Each row is a point. To make a cloud, some directions were put in groups of two or more. Within a group, all points are equally far from the middle, so they leave a hole (a ring in 2 directions, a hollow ball in 3). The other directions are filled evenly. Then the cloud was stretched, turned, moved and blurred a little. How many holes are there, and how many directions does each take, smallest first?

Cloud (14 x 2):
0:  39  -9
1:  24 -17
2: -32  87
3: -19 -62
4:  20 -63
5: -30 -16
6:   8 -78
7: -26 -31
8: -24  -5
9:  30 -39
10: -12 -11
11:  -9 -47
12:   7 -79
13:  39 -70
Holes: 0

Cloud (20 x 3):
0: -71 -15  29
1: -33  47  32
2: -11 -65  34
3:  49  -4  22
4:  12 -20  69
5: -13   9  87
6:  17 -40 -24
7:  67  50   0
8: -17  -1 -54
9:  37 -21  10
10: -17 -61  44
11:  30  68 -13
12:  28 -30  -7
13: -38   4 -45
14:   0  87  32
15: -64  -8  40
16:  18  28 -34
17:  -8   7 -48
18:   0 -29  66
19: -68 -81  38
Holes: 1 (2)

Cloud:
0: -62   1  57
1:  16 -47  20
2: -24 -46  28
3: -35 -40 -17
4:  31  56 -24
5:  -2  78  50
6: -12 -55   2
7:  14  77  52
8:   4 -51  20
9:  42  23  77
10:  61 -24 -16
11: -39 -10 -32
12:  30  69  43
13:  47  33  63
14: -52  21  27
15:  57  31  22
16: -48 -21  10
17:  63  27  -3
18:  39  56 -13
19:  22  56 -26
Holes: 1 (2)

Cloud, 27 rows:
0: -28  41   0 -69
1:  -7  16 -67 -44
2:  62  46 -30   3
3:  24 -13  14  70
4: -29 -18 -56  -9
5:  79 -16 -51   7
6:  62 -20 -64 -40
7:  -6   8  40  73
8:  -9  24 -64 -39
9: -55  11  -3  56
10:  67  49 -17  -6
11: -71  26  44  37
12:  -3  13 -66 -51
13: -18  16 -65 -15
14: -55  33  53  43
15: -64 -22  -9   8
16:  56 -10 -29  53
17:   5 -40 -50  -9
18: -16  21 -48  31
19: -57 -28   9  -4
20:  43   7  12 -71
21:  55   5 -26 -80
22:  13  19  63  34
23: -56  10  -3  56
24:  10  50 -44 -13
25:   5  22 -40 -83
26: -20  45 -13 -66
Holes: 2 (2, 2)

Cloud (57 x 6):
0: -18 -57  18 -17 -70  22
1:  13 -55  18   7 -88 -48
2: -27 -76  83   2 -19   7
3: -25 -28  11 -64 -60  54
4:  -7  -1  58 -51 -41 -67
5: -74   8  44  50   6   4
6: -28 -53   8 -60  33   1
7:  31 -63 -36 -19 -44   9
8:  -7 -43 -46  90  -2  42
9:  52   5  49 -55  12 -16
10:  -2 -77  33  49  48  25
11:  -2 -53 -59  44   0  25
12:  46 -32 -54 -30 -39  39
13:  15  43   5  64 -15 -24
14:  12  21  32  12 -96  17
15:   6  31  30  54 -83  -5
16: -38  38  40  19 -41 -28
17:  30  20  47  21  30 -26
18: -30  57  63  28  22   4
19:  55   6  18 -13  -4  41
20: -29  14   2  23  51  50
21: -19 -30 -59  77   5  32
22: -34  40  79 -85 -10 -14
23: -21  12  10   2  68  23
24:   6   3  14 -86 -22 -65
25: -43  28  42  67  53   5
26: -62   4   2  91   7  21
27: -26  30 -28  16   7  57
28:  20  30  65  38 -15  47
29:  -1 -18  45  11 -90 -46
30:  -4  29 -77   4 -19  49
31:   3  58  58  37  -7   0
32: -30  47 -38  24 -33  26
33:  27  21  17 -31  21 -43
34:  -6  43  26 -24 -88 -34
35: -10  23 -56   8  -3  58
36:   2  -3  39 -74  -7 -68
37: -26   6  32   6  -6  98
38:  -3 -16  53  10 -82  11
39: -14 -23  49  11  56 -71
40:  42 -16  26 -70 -52 -45
41: -61  17  11  55 -33 -16
42:  51  -7 -33  -3 -31  53
43: -63 -67  30   8 -21  12
44:   6 -84 -50  36 -28   0
45: -22 -44  17 -77 -43  40
46: -20 -24 -11  30  52  45
47: -38 -47 -23 -46 -58  12
48:   7  21  19 -62 -91 -55
49:  25  44  22  40  -1 -16
50: -13 -52  -9  67  38  42
51:   8  -2  40 110 -27  23
52:  -4 -64  24 -73  -9  27
53: -20 -70 -14 -25  15   6
54:  20  41  55  46 -24  21
55: -18  -3  95  58 -44 -11
56:  65  17  12 -37 -13  27
Holes: 2 (2, 2)

Cloud, 50 rows:
0:  81  15 -70  17   5  13
1:  30  45  77  39  34  21
2:  82  47 -51   2  18  55
3:  67  19   3  -9 -22  83
4:  12  23  58  36  21  89
5:  10  40 -48  12 -26  56
6:  24  38 -50   7 -56 -59
7:  -5 -30  71  23  23  58
8:  86  20 -51  25   5 -11
9:  41   2  19  45 -50  17
10:  45 -11  24   7  13 -24
11:  68  41 -30  65   0  -3
12:  23  30  55  61  -9  51
13:  36  41  14 -56 -56  21
14:  21 -17  57   0  20  -8
15:  65  25 -72  13  -9  52
16:  79  49 -45  54  15   2
17:  33  54 -57 -42 -38  -5
18:  15  26  53  52 -17  65
19:  -9  34 -36  58  47  38
20:  -3  -8 -25 -46 -85  41
21:  80  41 -63  15  11  46
22:  -1 -40  32 -14  15  92
23: -52   0  67  59   0  25
24:  -3 -22  77  20  32  56
25:  72  52  27   9 -21 -41
26:  53  34  19   7  -4  86
27:  26 -39 -11 -25 -11  87
28:  29 -33  39  20 -20  27
29:  64   4  22  -7 -36  69
30:  22  25 -41  -7 -56 -69
31:  71  20 -17 -13 -18  83
32: -40   6  23   7   9 -59
33:  -8  55 -17 -29 -24  29
34:  65  36  39 -29 -32  33
35:  51  69 -57 -32 -10 -19
36:  47  65 -10  36  78  -6
37: -36  37  -5  17  29 -45
38:  89  25 -43  23   6 -17
39:  46  77 -22  11  52 -25
40:  -9  68  14  34  -1 -58
41:  62  -4  11  31 -19  -2
42:  45 -12  23  34 -47  19
43:  54  77 -47 -12   3 -40
44: -18  26  18   4  36 -59
45:  54  -1 -74  -1 -18  52
46:  -9  61 -21   4  38 -32
47:  18   4 -15  -7  76  63
48:  76  20  20  36 -21   0
49: -38  25 -17   3  30 -39
Holes: 3 (2, 2, 2)
